Every row gives one point. Each copy is the shape, with its points in the same order, stretched, turned, moved and blurred by noise. Is it also mirrored, or only turned?

Shape:
[[  8  25]
 [-60   2]
 [ 30  18]
 [-43  -5]
 [ -7  -2]
 [-29  22]
 [-17  -6]]
Copy 1, 7 rows:
[[-13  19]
 [-42 -42]
 [  7  30]
 [-26 -35]
 [ -4 -10]
 [-40 -12]
 [ -8 -17]]
Copy 1 is: only turned
Copy 2 (7 x 2):
[[ -2  33]
 [-52 -16]
 [ 17  21]
 [-39 -13]
 [-13   1]
 [-33  16]
 [-18  -8]]
Copy 2 is: only turned

Shape, 8 rows:
[[-44  25  33]
 [-15 -35  18]
 [ 37   4  -8]
 [-11  20 -22]
 [-20  41 -18]
 [  8  42  12]
 [ 41  25  19]
 [-33  28 -25]]
Copy 1:
[[  2 -53  38]
 [-55  -2  29]
 [  1  30  -4]
 [  0 -24 -24]
 [ 13 -44 -18]
 [ 37 -12  13]
 [ 27  29  16]
 [ -2 -52 -23]]
Copy 1 is: mirrored
Copy 2 (8 x 3):
[[-38  17  43]
 [-30   1 -31]
 [ 32 -19 -25]
 [  3 -28   8]
 [  8 -28  39]
 [ 23   1  25]
 [ 44   4  -3]
 [ -9 -32  25]]
Copy 2 is: mirrored
Copy 3 (8 x 3):
[[-60 -20  -6]
 [ -5 -16  16]
 [ 12  19 -35]
 [-21  36  -7]
 [-42  34 -19]
 [-38   4 -46]
 [-12  -5 -60]
 [-40  39   0]]
Copy 3 is: mirrored

Shape (8 x 4):
[[-37 -42  20 -17]
 [-30 -10  19 -36]
 [  3  11  -8   8]
 [ 12  -8 -13 -11]
 [ 13 -13 -23   4]
 [ 31  -7  10  11]
 [ 12  14 -11   7]
 [ 14  -4 -23  16]]
Copy 1, 8 rows:
[[ -6  -7   9 -60]
 [-11  23   3 -43]
 [  3  -3 -12   6]
 [-21  -5  -4  -2]
 [-14 -21 -13   3]
 [ -6 -14  21  12]
 [ -3  -4 -12  14]
 [ -6 -21 -14   9]]
Copy 1 is: mirrored
Copy 2:
[[-13 -40  39  33]
 [-12 -32  43  -3]
 [ 10   7  -4  -1]
 [  5 -17 -11  -4]
 [ 15 -11 -21  10]
 [-21   5 -26   6]
 [ 10   8 -12  -7]
 [ 18   2 -24  11]]
Copy 2 is: mirrored
Copy 3:
[[-60   5 -25   3]
 [-35  19 -44  -4]
 [ 12  10  -4  14]
 [  4 -12 -17   3]
 [  6 -20  -2  12]
 [  3  -3  16 -11]
 [ 20   6  -3  11]
 [ 16 -13   6  17]]
Copy 3 is: only turned
Copy 4, 8 rows:
[[-60  -4 -33  -3]
 [-37 -19 -13 -27]
 [ 11 -11  -3   8]
 [ 10   5 -19  -6]
 [ 14   4 -25  12]
 [ 10  27  11  14]
 [ 24  -6   4   7]
 [ 22   3 -16  22]]
Copy 4 is: mirrored

Shape, 11 rows:
[[-23 -24 -29  17 -28  -9  23   6]
 [ -2   7  23 -23  28 -32 -43  -7]
 [ 21  13  27  -1  14 -17 -10  17]
 [ -1   0  14   7 -17  16  21 -12]
 [-12  23  12 -11 -25 -10   3  11]
 [ 15  22 -21  39  21  20   1 -18]
 [  7  18  -9   9  18 -16  14  33]
 [-24 -34  10  -8 -34  -7 -29  12]
 [ 35 -16 -12  22 -20 -31  10  22]
 [  0 -18 -26  -9  -1   1 -25  -6]
 [-22  -7 -24 -27  16  11 -18   0]]
Copy 1 (11 x 8):
[[  2 -10 -21  21 -34 -39  30   9]
 [  9  17  22  -2  60   4 -13  -3]
 [ 32  24  -1   2  35  10  -7  22]
 [ 17 -16  -3   5 -31   2  -5  18]
 [ 21  13   5 -16  -7 -19 -13   9]
 [ 18  19 -31  35  -8  40  -6 -30]
 [  6  42 -29  13  17  -1   1  20]
 [ 13 -10  33  -6  -2 -27  38   8]
 [ 46   1 -38  16   5 -22  30  21]
 [ -3  -7 -14  -4  10  -5  26 -19]
 [-30   4  -2  -9  11  -2  15 -13]]
Copy 1 is: mirrored
Copy 2:
[[-46 -12  13  28 -20   2  20  15]
 [  5  -4 -26 -29  40   9 -18  19]
 [  7  -6  16   6  37   6 -21  15]
 [  5  -6  25  10 -11  19  18   7]
 [-13  19  20  -6  -4  13 -24   8]
 [ 32  -8  -8  54   3   4  10  -2]
 [-13  -5  17  34  24  -4 -23  -9]
 [-40 -15  -1  -8  -7  32   1  42]
 [-19 -24  31  38   8 -19  -5  32]
 [ -9 -29 -23   9  -5  10  -3  16]
 [-13 -24 -27  -2  -3  18 -10 -10]]
Copy 2 is: mirrored

Shape (12 x 9):
[[-10  -1 -17  21   1  35 -25  17  14]
 [ 11  19  21  -7 -18 -13  17 -15  -7]
 [ 13  -6  21 -12   7  -3  -7  -5 -12]
 [ 14  24  27   3  -1 -13   4   7  -1]
 [  3  -6 -37   0  11  21  12  24  17]
 [ 19  27   6  -8  21 -20   6 -14   4]
 [  3  15  27 -24  -9 -28  -9  -4  13]
 [ 11   1 -30  13  -3   5 -19   7   4]
 [-13  14  21  -3   5 -34   3  -5 -15]
 [ 16  -6  -3  15  -3 -12 -20  30  -4]
 [ 12  20 -30 -11   6   5 -21  35 -24]
 [  2 -10 -35  13  -6  21  -8   3  15]]
Copy 1, 12 rows:
[[ -4  -7 -44  42   2  32   6  11 -14]
 [ -1  13  20  -2 -16 -22  -4  -8  12]
 [ 25   6  11  -2  -1   4  -9  -8   0]
 [ 11  32  11   8   1 -13  -2  -1  -1]
 [-17 -14 -22  15  22  24  24  20  10]
 [ 13  35   3 -17   3  -2  -1  -6  27]
 [ 18  17  10  -7  -8 -20 -33  16  15]
 [  6  -1 -38   4  -1   9  17  13 -11]
 [  1  28   6 -18  12 -21 -29 -14   0]
 [ 25  12 -22   7  16  -8   8  14 -35]
 [ -2  31 -17 -12  -5  29  19  27 -37]
 [ -6 -20 -39  15   1  15  18  10   2]]
Copy 1 is: only turned
Copy 2 (12 x 9):
[[ 35  15  -4  29   7   5 -15  18  22]
 [-13   4   0  -9 -18  -3  12 -15 -20]
 [ -3 -15  17 -17  10 -10  -2   1  -6]
 [-15  14   5   3   4 -17   6   1 -23]
 [ 31  23 -36   0  26  21   7  33  17]
 [-29  15   4 -21   8 -15  14   4   7]
 [-26   7   0 -11   2 -12 -26 -24 -15]
 [ 23  11 -17   1  -2 -13  -5  28  16]
 [-35 -15  -1   5   0 -13   1 -11  -3]
 [ 12   1 -17   3  14 -31 -11  29  -9]
 [  5   6  -7  -9  -5  -3 -14  60   1]
 [ 40  13 -24   4   5   5  -1  19  23]]
Copy 2 is: mirrored
Copy 3, 12 rows:
[[-14 -22   7  32  18 -30 -22  -6  -5]
 [ 10  29   1 -23 -15  -5  15   4  -7]
 [  1  -3   4 -17  -3  13   5  -5 -18]
 [ 11  13   9 -23   8   1   6  18  -1]
 [ -9 -27 -26  29   1 -34  14   7  -7]
 [ 17  13 -21 -27  21  -1  15   2  -2]
 [  4  -3   2 -49 -10  -3   1   2   8]
 [ -5 -10 -23  24   1 -14 -24   4  -7]
 [-17  17  -6 -31   5  15  13   7   8]
 [ -3 -17  -6   9  -4   9 -23  27  -3]
 [-22 -18 -25  -1  10 -15 -21  32 -34]
 [ -7 -14 -18  38  -4 -27 -12  -7  -4]]
Copy 3 is: mirrored

Shape:
[[ -5  -5  17 -21  24 -27  -5 -39 -19  -8  -4 -14]
 [  2  -5   1  15  21   3  -3 -36  16  19 -26 -20]
 [ -2  -2   7 -17   1   1  34  41   6   8   3  -1]
 [ -3  -2 -15  11  43 -23   6  -6  -6   4 -20  -6]
 [ -3  13   4  -7 -14 -24   5 -28  10  -5  -5  16]
 [-21   3 -29   6  -9 -18   4  -3   5  19 -11 -26]
 [-19  10  16  16 -13 -29   0 -22 -11   0 -16   5]
 [ -4 -22  15 -22   2  21   7  31   7  -8  11  20]
 [-19   8  -2  -9  -9 -11 -15  -7 -16  -4  -6  21]
 [-14  -1  19  -4  12  21  10  17   5  -7  14  -4]
 [ 12   1 -12  13 -11 -35 -16  -3 -12  -7   9  -3]
 [ -2  22   1 -10  -2 -19 -19  -9  -2  15   6  12]
 [-18   2  -1 -17   4  -7   5  39  32 -25  18   3]
 [  2  25 -23  10   9  -3   7  -5  -9  -3  -2 -12]
 [-18  -8  14 -10  19  -5  14  35  19   0  40  10]
 [ 11  17   0   7  32 -18 -21   2  -6   6 -25 -31]]
Copy 1:
[[ -8 -15  -6 -28 -29 -26  -9 -37   9  15  16  15]
 [ -6   2 -13  -2  15 -10  -5 -37  32  12 -22   1]
 [  0  35 -13   1 -19  -1  29  28  -5  -4 -15   1]
 [-20 -11 -28  -9   1 -29 -19 -11  -3  18 -22   8]
 [  3  10  22  -1   9  -7  -4 -17  -6   8  29  12]
 [ -1 -13 -17  -8  18   4  13   8   5  42  -3  -1]
 [-14  -6  21   2 -10  -2  -4 -23 -16  23  19 -10]
 [ -1  23   2  11 -35  16  15  21   1 -27 -21  24]
 [-11  -5  14 -13 -14  21 -13  -4 -18   7   9  16]
 [-22  22 -13  13 -29  14   9   8  15 -11  -7   5]
 [ 14 -29  -8  -1  -2  -4 -13   3 -11   5  20 -12]
 [  8  10   3 -15  -7  17 -24  -8   1  12  13   4]
 [ -9  12  10  16 -11  -4   1  50  14  -3   4  14]
 [-17   1 -32 -12  19   3  -7   0  -3   4  10  -7]
 [ -6  27 -15  31 -37   2   2  31  12   7  -2  17]
 [ -7 -14 -21 -31  -3 -15 -28  -9  20   7 -20 -25]]
Copy 1 is: mirrored
Copy 2, 16 rows:
[[-27  17   3  16   7 -40   3   5 -29   5 -16 -12]
 [-22  -8  -2  44   6  -5 -28 -13  15  15  -6  -2]
 [ 11 -12   5 -28   4 -15  32  -8  36  13  12   0]
 [ -6  -3 -14  26   6 -22   0  30  14  19  -1  -1]
 [-16   6 -26   3   0 -10   8  -7 -22  -8   1   6]
 [-19  25 -12  20 -20   5   2   2  17  36  16   0]
 [-22  20  -4  26 -15  -4  10   8 -17  -6  -1  17]
 [ -1 -28  13 -41  10  -6   8   6   6   8   8  -4]
 [-14  17  -8 -10  -2   1   1  23 -19  10  -1   9]
 [-22 -16  25 -17  22  -2   6  -2  21   5  15   2]
 [  1  29 -11  11 -22  -8 -11  18 -10  -7  19  -6]
 [ -3  30 -14  -2   0  -6 -10   5 -10  12   6  22]
 [-35 -10 -13 -41   6 -22  18  14  17  -2  30   2]
 [ -9  16  -9  16  15   8   3  13  19  15  18  -6]
 [ -7 -19  10 -35  12 -32  20   2  15   8  36  15]
 [-18  33  -4  26   4 -14 -21  27  36  11 -10  -2]]
Copy 2 is: only turned
Copy 3 (16 x 12):
[[ 11 -14  35  12  42 -18   9  12 -46  17 -23   6]
 [ 15  -5 -20  27  41 -16 -23  12 -16  24 -24 -13]
 [-15  10   6  -4 -24  -5  36  22  39  17   5  -2]
 [ 22 -14 -11  34  14 -14  14  43 -19   4 -26  -2]
 [ -7   9  17  13  34 -10   4 -19  -3 -26 -18   9]
 [-37   2  -5  35  22  -4  14  22  -8  -3 -14 -24]
 [-19  -2  30  39  37  -5  -5   5  -3 -19 -20  26]
 [ -4 -13   1 -31 -27   0  18   4  28  16  13  20]
 [-19  -1  14   3  14  -1   2   4 -12 -23  -7  34]
 [  3  -9  12  -7  -4  16  10  15  14  25  21  10]
 [-19  -8  28  32 -10 -12  -8   6 -24 -34 -17 -14]
 [ -8  13  14  11   7 -22  -5  -1 -25 -23   8  16]
 [ -9 -20  16 -18 -10  11  26  26  28 -14  26 -12]
 [ -1  16   3  23   6  15   0  18 -16  -8 -11 -20]
 [  6 -19  14   1 -23  -3  43   9  14   8  41   9]
 [ 10  -4  10  24   9 -20 -29  60 -26   5 -13 -17]]
Copy 3 is: only turned
Copy 4, 16 rows:
[[ -2 -12   0 -25  20  10  28 -47  22   7 -20 -13]
 [  6 -11  -8  -4   3 -15   9  -9   8  36 -24  -1]
 [ 14  -4   5  33   9  25  27  17   7 -17  12  -8]
 [ 12 -22 -12 -10  33 -20  22  -6  22   0 -11   8]
 [  4  14 -10   3 -16  -4  12 -33   6 -16 -13  10]
 [ -5   3 -12  12  11 -25  15   2 -14  -9 -14 -25]
 [-15  -7   4   4  -5 -13  17 -36   4 -15 -27  14]
 [  1 -15   2   3  -8  42  12  16   8 -15  20   3]
 [-20   5  -4 -13   1   5   2 -17   6 -30 -15   6]
 [  1  -8  23  -1   3  19  24  11   5   1  16  -3]
 [ -6  -7 -10   2  18 -11  -6 -35 -12 -17   7   4]
 [-18  18  -8   4   7  -7  -4 -21  18 -14  -4   2]
 [ 16  -9   9   5 -14   1  13  10  12 -31  39 -12]
 [ 12  14   7  -2  32 -18   7  -2  -6  -8  -7  -2]
 [ -2  -7   4  12  -1  12  35  12  15 -13  50   0]
 [  6 -21  11  -1  39 -22  -9 -22  27  10 -15 -12]]
Copy 4 is: mirrored

Shape:
[[  8 -16 -24  26 -34  -6  20 -25  18  -6  28   0]
 [  3  22  -7 -11   7  -3  -3  -4  33   2  11  -1]
 [-39 -20  32   1 -22  22   6 -25  23 -31   6 -26]
 [-13   2  29  -5  -1   8   9   6   7   2 -27  -9]
 [-15  15  -8   9 -10 -20 -20   7  -9  -3  -2  22]
 [ 36   7  16  -1  22  -3 -30 -16  27   9   2  -1]
 [ -9  33  -8 -11  11 -32 -14 -11 -15 -16  -7 -20]
 [ -5 -48 -11   1  -6 -16 -13  12 -11  32 -18  11]
 [-17  20   7 -11  21 -29   0 -25  -7  12   6  -5]
 [-17   5   8  -1 -28  -6  19 -25   0  -8  -9 -45]
 [ 15  14  -9  -6 -10  31   0   6   0  12  11   3]
 [  4  -1  16  15  12  28  -9  33  18   7  16  -9]
 [ 17   5 -31  -1   4  10 -10  26  -3   0  -1 -14]
 [-42   5   2  26  20   4  -6 -27  19   7  -3   7]
 [ 15 -32 -24   7  30  -7  24 -15  -6 -34  -4 -28]]
Copy 1, 15 rows:
[[ 31 -16  -6  15   0 -22  21 -11   2 -12  28  -8]
 [ 32  14 -10 -13   0  -2  -7   5  11  21  -3   1]
 [  0 -24  12 -24  -3  -5 -32 -26  18 -13  28   3]
 [ -8   8   9 -27 -22  17 -12   3   1   0  -2 -11]
 [ 14 -15  -9   3 -19 -15 -12  28 -20  -1 -12   0]
 [ 42   7  15 -11  -6  10  -2 -14 -16  30 -14   1]
 [ 16  13 -15 -27   0 -28 -13   5 -21  -9 -25   4]
 [ 19 -49  12 -24 -36  -6  39  15  -6  -4 -13 -10]
 [ 10  10  11 -13   4 -31   0  -2  -1   0 -32   9]
 [  4  10  -3 -21 -17 -23  -4 -19   0 -24  12  -9]
 [  3  12 -13 -15  -4  -5   7  17 -10  30  14 -12]
 [ 13  -4   3 -19  -5  15 -14  15   4  36   7 -40]
 [ 19  -5 -32 -33  -2  -4  10  18 -13  18   0 -25]
 [  1 -31  -3   6  -5 -18 -13 -16  15   1 -25   4]
 [ 22 -25 -15 -40  38  -2  22 -17  -9 -28  -5 -13]]
Copy 1 is: only turned
Copy 2 (15 x 12):
[[ -1 -49  -5  12 -47  -8  12 -16 -16  22   9   0]
 [ 19  16 -11   0 -14   9 -13 -17  -3  18  20  -9]
 [-17  -8   2 -19 -16  12  45 -31  -5 -44  22  -2]
 [  4  24  15  -2   8  13  21  -6 -11  -6 -12   0]
 [ -6 -20  -5   1  24   3 -30 -12  -1  10 -13   5]
 [ 60   8   0 -20  12  18 -10 -18 -21  28  24 -18]
 [  2   8 -18  -4   8  -6 -36 -16 -32 -10  -5 -15]
 [  0 -28 -10 -11  12  29  11  19  -2  35 -33 -20]
 [  2   9 -14 -28   2  -3 -19 -34 -19  12 -13  -8]
 [-18  -3  11   1 -38   6  14 -15 -40 -19  -9 -10]
 [ 16  10  -9  28  -5  33  10 -19 -20  23   3  15]
 [  7  21   4  20  17  18  27 -10 -18  33  28 -12]
 [ 13   8 -20  37   5  21  -4   9 -27  29   7 -20]
 [  8  -7  -4 -10  13  -3   4 -52  16   6  -8 -24]
 [ 23 -10 -41   9 -12 -23  27   3 -33   2   2 -33]]
Copy 2 is: only turned
Copy 3, 15 rows:
[[ 28 -21  -6  -3  15  -2  14 -38  21 -28  -2   4]
 [ -2  17  -9 -32  20 -11   3 -10  -1  -3  -7   4]
 [-23   6  33 -10 -19  14   7 -10  15 -32  -1  -1]
 [ -3  21  17 -14 -16 -10   5  21  -6   1 -18  -6]
 [  9   5   1 -11  11 -33 -16  -3   9  -3  10  19]
 [ -3   3   3 -36   7 -14 -25 -25 -30   4 -33   0]
 [ -8  32 -19 -11  -1 -37 -15  -8  -6 -24  11  -5]
 [ 22 -42  -2 -24 -10 -17 -20  17   8   6  -3 -10]
 [ -3   7   5 -27   3 -40   9  -9 -16 -15  14  -6]
 [ 14  20  -1  -5 -33  -6  22 -11  10 -37  -4  -3]
 [ 20   7  -9 -15   3  10   6 -10 -10  12   1  15]
 [ -4  10  14 -17   9  11  -7 -13  12  39 -15 -14]
 [  9   9 -30  -6   5   3 -13  -6   4  15  -4 -10]
 [-27  -9   7  -9  -3 -31  12 -22  11   7  -6  12]
 [ -7 -11 -23  15  11  -4  -3 -10  -8 -18 -14 -41]]
Copy 3 is: only turned
Copy 4, 15 rows:
[[ 13 -40 -10 -24  -7   0  -1   5  21 -34  17  32]
 [  7  21  -2 -17 -30   0  16  -5  15   4  -8  -8]
 [ 28 -11  25   2 -33  13 -30  -8  21 -48 -45 -12]
 [ 18   9  16  20 -26  15   0 -20  -7   9 -13  -9]
 [-12   1  -3   8  -4 -17 -10   4  15  34  14  -1]
 [-17  32  -8 -37 -23   6  -8 -31 -22  -2   8   0]
 [ -5  -8 -30  14   0   2  -3   1  -1  19  -5 -42]
 [  3 -30  16 -11   6  14 -23 -29  -4  49   8   9]
 [ 11   2 -10   5 -10   2 -11 -28   7  12  17 -44]
 [ 36 -29 -19  10 -22  20  -8   2   1 -20 -23 -21]
 [ 32  26  -2  -8   0   2  20   7  -5  11   4  16]
 [  7  23  31 -14 -23  20   7  18 -16  -4   8  -2]
 [  8   3 -16 -11  10  22  25  25 -10  23  -4   5]
 [ -6  18   8  13 -13  19 -34 -24  46 -10   9 -14]
 [ -9 -46 -10 -11  41  40   6  -6  -8 -33 -11 -11]]
Copy 4 is: mirrored

Shape:
[[-34 -26 -15  -1  13   7 -27  15  -4 -37 -12   8]
 [-33   4  -3   2  17   5  11  -4  32 -37  -2   4]
 [ 19  -1   1  39 -15  -8  31   8  11  -6  -9  27]
 [-10  -2 -17 -27   4 -15 -16 -17  14 -25 -24 -10]
 [ 16 -29  25  -3  -6  -9  30   1 -11   6   3  15]
 [-28   0 -39 -20   9 -12 -11  -4  -6 -35  -8  22]
 [ 18   5  -8  -9 -30  -8 -17   8  22  -2  22   2]
 [-25  16 -20 -24  -2  -2  -7 -20  -7 -16   9   5]
 [ 25   9  11  13 -17   8   7   2   5  10 -20  26]
 [-16   6 -18 -11   8   4 -16 -23   0 -59 -18   5]
 [ 17  11 -20 -27 -32 -25  10  14   8   3   7 -38]
 [ 21   5  -1  -1  30  14  10  18   4  -4  -7  13]
 [ 47 -21  41  21   8 -13   0  11  19  28   6   4]
 [ -7  -6   6 -35 -36   7  14   6  24  12  29 -41]
 [-36  -9 -26 -20  23 -21  -9 -12   8 -22  -7  21]
 [ 33 -23 -11  36  -3  14   7  -5  10  30 -12  12]
 [  5 -17 -16 -20   3   6   9  -5  24 -33 -12  32]
 [  1  19   2 -36 -36 -12  -5  14  24  12 -21 -13]]
Copy 1, 18 rows:
[[-28 -21 -24  10  21 -37  30 -18  25   1  19  -5]
 [-14 -21 -13  -5   4 -33  -6 -14  21  -6 -35   6]
 [ 50 -16 -13  -5  -3 -12   2   4 -23 -24 -40 -10]
 [-17  -9  28 -18   4 -33  16 -26  45  -5  -5 -18]
 [ 33 -30  25 -15  -2  -1  -1   5 -19 -18   1  21]
 [-30  -3 -17 -19  10 -43  44 -34  28 -24   2  -8]
 [ 29  21   8   8  -6 -10  -7  -3  26 -40   6 -11]
 [-24   9   1 -26 -15 -18  17 -32  17 -17   6  -5]
 [ 32   7  16   6 -10  10  13 -15 -17 -14 -20 -14]
 [-38 -28   0 -10 -12 -28  24 -32  33 -24 -12 -33]
 [ 27  23  24 -40  -8  -3   9  25  41 -22  -4  -6]
 [ -7   6  10   2  28   2   9  -6  -8 -15 -14   3]
 [ 45   2  41  23  20  -5 -36  12 -31  -7  11   0]
 [ 26  12  15 -18 -18  16 -25   7  48 -12  -2  25]
 [-27 -11  -3 -18  24 -56  21 -39  21  -7   7   3]
 [ 47  -1  -5  -3  28  14 -17 -20 -25   3  -7 -30]
 [  4 -31   5   1  17 -19  21 -39  35 -41 -23   1]
 [ 16  32  31  -1 -15  -5  25  -6  43  -8 -11  14]]
Copy 1 is: mirrored
Copy 2:
[[ 10  24 -25  13  19  -4  -1  -9 -55   4  -6  21]
 [-19  31 -24  -4  20  12   6  23 -30  -5 -13 -15]
 [ -4   6  30   2  -7  -3 -13  26   3   7   2  31]
 [  6  21 -27  10  15  -9  24 -15 -16  -2 -33 -17]
 [ 11 -15  41   3   7  20  19  -4 -10   1   9  14]
 [  8  41 -26   2   6 -23  28  -1 -41  10   4  -2]
 [  6   1   7  27 -10 -18 -19  -3   4   6   6 -29]
 [ -7  25 -30   3 -10  -9  24 -14 -23 -13  10 -26]
 [ -1   1  15   2 -21   9  -5  -7  18  31 -12  22]
 [  3  56 -36   4   2  -3  16 -14 -30 -12 -23   6]
 [ 27 -15   3   2 -11 -28  -6   3  -2 -26 -12 -40]
 [ 17  12  -8 -23  17  11  -7  -1   9  21   7  10]
 [ -8 -22  44  14  27  11 -20 -13  30  15  -9  20]
 [ 17 -31   3  20 -13  12  -9   8 -13 -27   5 -60]
 [ -5  31 -27   8  31 -13  35   0 -39  13   0  -8]
 [  9 -18   6  28   3   0  -8   0  28  14   5  44]
 [ 23  32  -4  16  14  13  19  17 -11  23 -11   3]
 [  2 -16 -10   4 -27  -6   4  -2  -3  13 -34 -42]]
Copy 2 is: mirrored
